Each row of a before or after table is a point. The points were changed in one or more steps. Then noise was added and the rows were shuffled. The steps act on how far a point lies along the listed directions, d1 being the first. Name the steps. A step turns or swaps two directions, mirrors them in a line or flattens them onto one, adds a multiple of one to another, or multiplies one. Angles are multiples of 10 degrees, from the lower direction toward the higher: turns from -170 to 170, lines from 10 to 170 but not 90. Use the fewest steps. Two steps may share a direction if one is a turn and the other turns, adds or multiplies; they go together, in the order done. Otherwise the lowest direction goes first.

Directions:
(1): [0.53 0.22 0.04]
(2): [ 0.12 -0.19 -0.53]
(3): [-0.19  0.50 -0.22]
Before:
[[-0.31  0.46 -0.42]
 [-0.49 -0.18  0.27]
 [-0.69 -0.17  0.34]
 [-0.40  0.38 -0.61]
 [ 0.07 -0.42 -0.50]
 [-0.06  0.26 -0.40]
 [-0.61  0.02 -0.13]
 [ 0.22 -0.02  0.58]
 [ 0.08  0.58 -0.28]
 [-0.86  0.01  0.06]
 [ 0.12  0.68 -0.04]
 [-0.02  0.30 -0.16]
 [-0.30 -0.08  0.10]
 [-0.39 -0.12  0.02]]
After (14 x 3):
[[-0.79 -0.15  0.29]
 [-0.47 -0.26  0.17]
 [ 0.19  0.43  0.43]
 [ 0.02  0.17  0.13]
 [ 0.11  0.38  0.20]
 [-0.40  0.20  0.01]
 [-0.30  0.27  0.17]
 [-0.29 -0.12  0.10]
 [-0.64 -0.25  0.24]
 [-0.03 -0.16 -0.59]
 [-0.56 -0.10  0.10]
 [ 0.27 -0.05  0.23]
 [-0.05  0.17  0.00]
 [-0.38 -0.14  0.03]]
Steps: turn d2 and d3 by 40 degrees; multiply d3 by 0.4

Directions:
(1): [ 0.31 -0.25  0.39  0.58 -0.13 -0.05]
(2): [-0.34 -0.30  0.17 -0.03  0.35 -0.55]
Before (11 x 6):
[[-0.37 -0.01 -0.35 -0.67  0.11 -0.02]
 [-0.07 -0.24  0.23  0.28 -0.02 -0.36]
 [ 0.22  0.31  0.08  0.09  0.00  0.22]
 [-0.25  0.14  0.00 -0.17 -0.08  0.14]
 [ 0.08  0.33 -0.21  0.00 -0.21  0.28]
 [-0.03 -0.33  0.24  0.34  0.15 -0.21]
 [ 0.43  0.50 -0.41 -0.29 -0.69  0.73]
 [ 0.27  0.53 -0.19 -0.12 -0.55  0.63]
 [-0.28  0.11 -0.44 -0.48  0.19 -0.13]
 [-0.30 -0.36  0.05 -0.19  0.55 -0.40]
 [ 0.73  0.36 -0.05  0.37 -0.41  0.52]]
After, 11 rows:
[[ 0.25  0.32 -0.44 -0.16 -0.27  0.42]
 [-0.06  0.16  0.10  0.08 -0.27  0.27]
 [ 0.17  0.12  0.31  0.23  0.03 -0.04]
 [-0.16  0.17 -0.43 -0.63  0.28  0.19]
 [ 0.20  0.09  0.13  0.43 -0.19  0.03]
 [ 0.63 -0.26  0.41  0.74 -0.64  0.22]
 [ 0.42 -0.25  0.50  0.74  0.01 -0.39]
 [-0.38 -0.08 -0.12 -0.21  0.07 -0.35]
 [ 0.21  0.19 -0.32 -0.29 -0.42  0.55]
 [ 0.40 -0.09  0.47  0.65 -0.48  0.10]
 [-0.37 -0.17 -0.05 -0.19  0.33 -0.23]]
Steps: turn d1 and d2 by 80 degrees

Directions:
(1): [ 0.74  0.39  0.27 -0.15 -0.43  0.07  0.10  0.26 -0.33 -0.08  0.21]
(2): [ 0.24  0.31 -0.37 -0.13  0.19  0.42 -0.23  0.29  0.73  0.06  0.13]
(3): [ 0.42 -0.01 -0.05  0.56 -0.03  0.01 -0.06 -0.17  0.16 -0.38 -0.72]
(4): [-0.14  0.35  0.42  0.57  0.00 -0.32  0.18  0.28  0.29  0.53  0.02]
Before (11 x 11):
[[-0.51 -0.20 -0.14 -0.04 -0.29  0.03 -0.13 -0.23 -0.02  0.01 -0.15]
 [ 0.06  0.21  0.18  0.42 -0.25 -0.49  0.20  0.13 -0.09  0.19 -0.26]
 [ 0.21 -0.26 -0.73 -0.90 -0.06  0.64 -0.33 -0.36 -0.15 -1.01 -0.10]
 [ 0.09 -0.17  0.52  0.35 -0.45 -0.49  0.35 -0.29 -0.73  0.02 -0.21]
 [ 0.50 -0.21  0.38  0.22 -0.30 -0.31  0.19 -0.26 -0.68 -0.17 -0.46]
 [ 0.41  0.39  0.16  0.32 -0.25  0.17  0.00  0.23  0.29 -0.13 -0.07]
 [-0.59 -0.09  0.18  0.12  0.32 -0.18 -0.08 -0.19  0.25  0.15 -0.24]
 [ 0.36  0.28  0.30  1.12  0.23  0.00 -0.16  0.11  0.20 -0.28 -0.95]
 [ 0.16  0.21  0.38  0.03 -0.03 -0.22  0.14  0.20 -0.02  0.51 -0.07]
 [ 0.33  0.40  0.06  0.38 -0.01 -0.02  0.13  0.17 -0.06 -0.17 -0.07]
 [-0.31  0.07  0.01  0.21  0.38 -0.10 -0.06  0.16  0.52  0.33  0.12]]
After:
[[-0.35 -0.47 -0.58 -0.44  0.62  0.29 -0.28 -0.16  0.42  0.10  0.00]
 [ 0.37  0.08 -0.24 -0.16 -0.13  0.52 -0.17  0.01  0.23 -0.44 -0.02]
 [ 0.06 -0.14 -0.50  0.12  0.09  0.03 -0.11 -0.14  0.22 -0.31 -0.43]
 [ 0.29 -0.39 -0.48 -0.53  0.30  0.67 -0.45 -0.24 -0.51 -1.00 -0.27]
 [-0.18 -0.16  0.40  0.13 -0.05 -0.35  0.05 -0.31 -0.36 -0.28 -0.48]
 [ 0.14  0.15 -0.37 -0.04  0.15  0.35 -0.10  0.02  0.16 -0.50 -0.02]
 [-0.56 -0.40 -0.58  0.04  0.41  0.14 -0.17 -0.42  0.60  0.00 -0.36]
 [ 0.51 -0.12  0.35  0.35 -0.13 -0.24  0.03 -0.07 -0.31 -0.28 -0.34]
 [-0.48 -0.10  0.03  0.12 -0.40 -0.10 -0.07 -0.24 -0.19  0.08 -0.12]
 [ 0.33  0.03 -0.10  0.02  0.10  0.14 -0.14 -0.07  0.22  0.06 -0.59]
 [-0.59  0.33  0.24 -0.88 -0.25 -0.01  0.16  0.44 -0.24  0.50  1.14]]
Steps: swap d1 and d2; turn d3 and d4 by -100 degrees

Directions:
(1): [-0.57 -0.02 -0.29 -0.16 -0.10  0.26 -0.19 -0.17 -0.44  0.55  0.39  0.13
 -0.29 -0.46 -0.22 -0.53 -0.30  0.19]
(2): [-0.03 -0.59  0.05 -0.08  0.09 -0.23 -0.86  0.11 -0.34  0.11 -0.60  0.20
 -0.01  0.38 -0.19 -0.21  0.23 -0.10]
(3): [-0.34  0.66 -0.12 -0.62  0.68  0.00 -0.09  0.27  0.49  0.06 -0.41  0.05
 -0.09  0.03 -0.26 -0.09  0.03  0.07]
(4): [ 0.06  0.51  0.67  0.16 -0.44  0.02 -0.12  0.21 -0.10 -0.04 -0.13 -0.69
 -0.26  0.06 -0.16 -0.62  0.15 -0.05]
(5): [-0.34 -0.04 -0.11  0.53  0.31  0.01  0.28 -0.54  0.07 -0.40 -0.28 -0.02
  0.56  0.22 -0.25 -0.63 -0.25  0.05]
Before:
[[-0.15 -0.68 -0.40  0.19 -0.28 -0.05 -0.04 -0.29 -0.49  0.21  0.47  0.38
  -0.19 -0.20  0.21  0.22 -0.20 -0.01]
 [ 0.07 -0.44 -0.44  0.06  0.13 -0.05  0.16 -0.32 -0.09  0.25  0.41  0.38
  -0.02 -0.39  0.10  0.20 -0.07  0.07]
 [-0.17 -0.10  0.12  0.14 -0.26  0.12 -0.08 -0.12 -0.24  0.01  0.10 -0.02
  -0.05 -0.01 -0.01 -0.27 -0.09 -0.06]
 [-0.04 -0.13 -0.37 -0.11  0.13 -0.04  0.36 -0.07 -0.05  0.01  0.25  0.27
   0.15 -0.03  0.17  0.41 -0.11  0.11]
 [ 0.06 -0.34 -0.53  0.10  0.20  0.07  0.22 -0.35  0.08 -0.12  0.29  0.52
   0.25 -0.20 -0.01  0.17 -0.15  0.16]
 [-0.16 -0.20 -0.34 -0.02 -0.03  0.22  0.13 -0.26 -0.20  0.20  0.48  0.40
  -0.04 -0.34 -0.02  0.33 -0.13  0.16]
 [ 0.23 -0.26 -0.28 -0.29  0.03  0.04  0.20 -0.01  0.11 -0.18  0.11  0.21
   0.22  0.08  0.09  0.63  0.13 -0.13]
 [ 0.02 -0.62  0.09 -0.12 -0.13 -0.19 -1.13  0.15 -0.49  0.38 -0.55  0.21
  -0.14  0.19 -0.36 -0.39  0.34 -0.10]
 [-0.16 -0.29 -0.33  0.02  0.01  0.07  0.26 -0.40 -0.11  0.16  0.27  0.33
  -0.03 -0.36 -0.03  0.09 -0.24  0.31]
 [-0.02 -0.12  0.09  0.17 -0.44  0.14  0.06 -0.12 -0.15  0.22  0.34 -0.21
  -0.19 -0.39  0.09 -0.05 -0.13  0.09]
 [-0.19 -0.67 -0.46  0.63 -0.01 -0.02  0.30 -0.78 -0.18 -0.21  0.25  0.34
   0.37 -0.01  0.22  0.04 -0.22  0.09]
 [ 0.00  0.22  0.26  0.04 -0.41  0.04 -0.01  0.05 -0.25  0.20  0.18 -0.18
  -0.30 -0.13 -0.11 -0.13  0.03  0.08]
 [ 0.15  0.00  0.16  0.24 -0.04 -0.03  0.28 -0.07  0.18 -0.40 -0.02  0.05
   0.16  0.22  0.00  0.04 -0.03 -0.12]
 [-0.04 -0.34 -0.14  0.27  0.19  0.07 -0.06 -0.08  0.02 -0.31 -0.09  0.19
   0.30  0.14  0.13  0.20 -0.10  0.03]]
After (14 x 18):
[[ 0.61  0.16  0.36  0.38 -0.18 -0.19  0.43 -0.03  0.28 -0.30  0.12 -0.37
   0.01 -0.04  0.21  0.17  0.27 -0.13]
 [ 0.41  0.41  0.44  0.22 -0.34 -0.03  0.64 -0.03  0.30 -0.30  0.10 -0.42
  -0.06 -0.14  0.10  0.19  0.09  0.16]
 [-0.10 -0.14  0.21  0.05 -0.32  0.09 -0.22  0.00 -0.26  0.06  0.03 -0.04
  -0.11  0.04  0.01 -0.21  0.00 -0.09]
 [-0.03 -1.93  0.31 -0.16  0.07 -0.75 -3.05  0.34 -1.28  0.52 -2.02  0.57
  -0.07  1.16 -0.85 -0.98  0.88 -0.34]
 [ 0.28 -0.06 -0.14 -0.10 -0.02  0.03  0.45 -0.08  0.24 -0.38  0.10  0.03
   0.33  0.15  0.07  0.55  0.13 -0.16]
 [ 0.11 -0.34  0.00  0.13  0.11 -0.03 -0.34  0.15  0.00 -0.26 -0.24  0.13
   0.14  0.24  0.14  0.29  0.07 -0.02]
 [-0.14  0.23  0.08  0.13 -0.35  0.15  0.22 -0.15 -0.22  0.21  0.33 -0.11
  -0.20 -0.22 -0.10 -0.17 -0.12  0.14]
 [ 0.41 -0.26  0.51  0.50 -0.54 -0.29 -0.09  0.07 -0.22 -0.34 -0.10 -0.35
  -0.16  0.33  0.24  0.08  0.25 -0.27]
 [ 0.61  0.29  0.20  0.22 -0.13 -0.05  0.50  0.04  0.43 -0.51  0.14 -0.16
   0.15  0.02  0.14  0.32  0.18  0.01]
 [ 0.40  0.52  0.46  0.33 -0.36  0.12  0.63 -0.02  0.26 -0.39  0.28 -0.40
   0.04 -0.05  0.09  0.30  0.15  0.02]
 [ 0.09  0.22  0.23  0.32 -0.55  0.21  0.47 -0.15  0.06  0.03  0.51 -0.43
  -0.11 -0.46  0.16  0.00 -0.17  0.11]
 [-0.01 -0.02 -0.17  0.00  0.03  0.10  0.45 -0.08  0.17 -0.12  0.38  0.32
   0.00 -0.12  0.07  0.26 -0.18 -0.01]
 [ 0.45 -0.06  0.28  0.45 -0.39 -0.17  0.31 -0.14  0.11 -0.40  0.10 -0.26
   0.00  0.16  0.43  0.41  0.25 -0.08]
 [ 0.29  0.43  0.08  0.12 -0.07 -0.04  0.82  0.08  0.28 -0.34  0.27 -0.24
   0.19  0.06  0.29  0.45 -0.01  0.03]]
Steps: swap d1 and d4; multiply d2 by 3; flatten d3 and d5 onto the line at 10 degrees
